Each point is reached from the start by the listed moves, each made 0, 1 or 2 times, or once backwards (-1), plus a little noise. Is the number of moves made odd or even? Then give how often each move was made.
(in the rows, 128 means zero)

Moves:
(1): [162 118 139 131]
(2): [145 161 135 147]
(3): [112 136 148 111]
Start: [130 120 125 122]
Points:
[ 79 103 157  68] -> odd (0, -1, 2)
[182 183 171 145] -> even (1, 2, 1)
[249 157 142 181] -> odd (2, 2, -1)

Moves:
(1): [174 124 129 129 123 131 117 103 134]
(2): [121 169 115 152 168 121 121 119 157]
(3): [103 138 176 115 133 120 122 108 123]
(4): [133 102 140 162 132 114 135 144 126]
(5): [126  99 111 101 154 140 123 129 144]
(6): [119 130 144 132 129 157 124 141 124]
(7): [143 124 139 137 146 140 159 119 121]
(8): [149 140 130 103 129 126 125 162 131]
Start: [165 136 137 115 127 112 112 139 138]
Points:
[126 249 100 212 213 162 174 112 156] -> even (-1, 2, -1, -1, -1, 1, 2, -1)
[212 150 120  12 202  79  43 152 219] -> odd (1, 1, 1, 0, 2, -1, -1, 2)
[125  20 131 149 167 125  85 162 166] -> odd (0, 0, 0, 2, 2, 1, -1, -1)
[ 86  52 145 127 185 181 111 177 149] -> odd (-1, 0, 0, 1, 2, 2, 0, -1)

Moves:
(1): [154 112 133  96 135 143 111 107 116 161 113 121 107 135 108]
(2): [134 155 119 138 135 118 103 120 109 149 129 127 119 133 131]
(3): [118 132 158 128 138 121 135 139 115 139 134 120 119 143 115]
(4): [138 117 149 152 137 121 124 137 150 136 123 132 127 147 134]
(5): [128 122 113 144 158 136 140 132 125 135 140 135 147 128 143]
(6): [112 130 145 155 106 157 155 127 139 142 121 124 120 134 127]
(7): [131 125 119 135 107 121 172 130 129 110 120 112 116 142 131]
(8): [141 115 122 148 134 137 115 156 107 137 129 138 134 115 128]
(9): [136 154 154 104 129 151 110 156 157 151 137 102 106 146 120]
(10): [135 116 133 113 121 115 153 140 137 173 121 139 108 111 141]
(11): [144 115 119 145 129 118 116 121 119 147 163 129 141 109 115]
(12): [139 159 141 123 125 142 141 138 142 108 138 168 144 167 120]
Start: [121 109 123 139 138 128 116 139 140 129 129 125 106 161 163]
Points:
[111 179  98 218 133 109 224 156 124 228 226  73  84 171 181] -> odd (-1, 2, 1, -1, 2, 1, 2, -1, 1, 1, 2, 0)
[186  43 230 168 128 180 100 206 136 249 143 194  93 164 106] -> even (1, -1, 1, 1, -1, 1, -1, 2, 0, 1, 1, 1)
[ 61 202 162 245  66 130 207 165  58 121 129 156  91 215 149] -> odd (-1, 2, 2, -1, -1, 2, 1, 1, -1, 0, 0, 1)

Moves:
(1): [139 132 135 129 127 128 122 137 130 125 130 130 122 132 127 129 132 126
 125 138 120 135 128 127 133 130]
(2): [122 143 124 126 119 126 132 126 120 124 125 127 128 116 117 130 126 129
 135 136 121 124 117 131 136 130]
(3): [125 125 140 132 124 125 135 132 125 124 134 122 128 125 130 132 129 129
 127 127 130 127 127 124 126 134]
(4): [127 131 129 137 130 128 135 134 131 126 132 133 124 124 126 129 121 130
 132 121 130 123 126 130 130 121]
(5): [126 133 132 131 138 119 122 129 129 127 120 120 136 118 131 135 133 126
 128 136 119 129 125 126 123 124]
(6): [125 126 134 127 133 144 127 127 132 127 132 128 122 134 121 127 139 135
 127 135 135 126 130 135 127 133]
(7): [127 127 126 124 131 126 141 129 131 125 131 130 120 120 131 124 125 132
 129 125 130 131 126 137 125 127]
(8): [126 122 120 125 131 131 131 137 133 131 131 130 131 125 131 130 129 130
 131 124 123 125 133 126 131 129]
(9): [124 125 138 135 129 130 122 119 142 127 145 126 125 123 124 125 123 121
 126 129 117 125 141 129 131 123]
(10): [134 126 131 125 129 123 134 132 126 144 120 123 127 139 123 132 116 135
 126 132 121 130 130 134 129 125]
(11): [135 131 131 122 129 131 138 123 121 140 140 132 127 116 134 131 119 132
 131 120 140 133 128 143 135 120]
(12): [122 124 132 123 124 125 131 129 133 126 121 133 127 123 125 134 128 113
 139 131 131 124 118 130 131 131]
(13): [138 124 130 127 129 127 134 123 129 128 126 132 139 131 132 124 126 135
 129 129 123 121 132 122 126 134]
(14): [127 136 131 125 134 123 128 131 122 131 137 135 124 137 130 135 131 128
 127 128 117 127 131 127 127 130]
(15): [124 131 128 125 122 132 132 129 131 137 117 132 126 132 141 125 127 123
 138 124 126 123 137 121 127 126]
(16): [126 133 127 122 125 135 123 128 130 122 124 126 131 132 126 137 124 129
 119 132 137 128 127 125 121 126]
(17): [129 129 128 133 123 125 121 122 136 130 130 127 121 126 127 135 135 127
 127 129 130 126 130 125 122 131]
(18): [124 131 130 126 131 121 109 130 132 130 130 128 129 127 131 128 127 140
 127 135 118 124 122 135 131 132]
(19): [129 127 129 127 128 127 124 126 128 123 125 122 127 123 126 132 127 131
 142 124 120 133 124 125 130 126]
(20): [126 123 124 129 126 125 128 126 129 126 132 126 127 133 128 123 127 128
 134 136 138 130 128 125 128 129]
(21): [128 134 128 123 132 126 130 132 141 134 126 129 136 130 125 124 130 130
 132 114 136 130 136 127 134 133]
(22): [125 128 136 131 120 118 135 125 126 130 133 134 137 120 130 128 130 135
 130 131 122 140 116 134 124 116]
(23): [122 122 132 127 135 126 125 128 122 122 126 133 121 113 114 129 131 137
 133 126 130 128 143 123 129 125]
(24): [130 130 127 129 125 127 127 133 127 131 130 132 134 134 129 129 128 126
 127 127 129 125 140 140 123 125]
Start: [140 133 123 125 129 119 118 132 120 128 127 120 141 127 122 136 125 113
 127 120 125 142 131 131 133 122]
Points:
[111 121 165 121 128  71 156 152 169 118 132 131 157 125 130 171  81 118
 146  89 109 127 128 140 102 112] -> odd (-1, -1, 2, 2, 0, -1, 2, 0, 1, 1, -1, 2, 1, 1, 0, 2, 0, 1, 1, 0, 1, 1, 0, 1)
[152 138  99  63 136 163 146 144 133 109 145 154 137 192 107 135 128 104
 119 181 155 117 124 167 137 172] -> even (1, 1, -1, -1, -1, 2, 2, 1, 0, 0, 0, 2, 2, 2, -1, 2, -1, 0, -1, 2, 0, -1, -1, 1)
[152 116 138 140 175 105  17 131 153 145 144  90 125 162 130 137 134 125
 111 164   7 132 165 103 143 133] -> even (1, -1, -1, -1, 1, 0, -1, 1, 2, 1, -1, -1, 0, 1, 0, -1, 0, 2, 1, 0, -1, -1, 0, -1)
[133 140 127 110 100  90  85 116 148 157 113  98 169 100 142 190  91  92
 124 149  90  92 122 173 118 136] -> odd (-1, 1, 1, -1, 1, -1, 0, 1, 1, 1, 1, 2, 1, -1, 0, 1, 2, 2, 0, -1, -1, -1, -1, 2)
[158 164 129  61 133 126 106 158 143 192 128 139 141 163 103 195  79  78
 138  83 115 154 177 165 174 115] -> odd (1, 0, -1, -1, -1, -1, -1, 1, 1, 2, 2, 2, -1, 2, 0, 2, 0, 0, 1, -1, 2, -1, 0, 1)
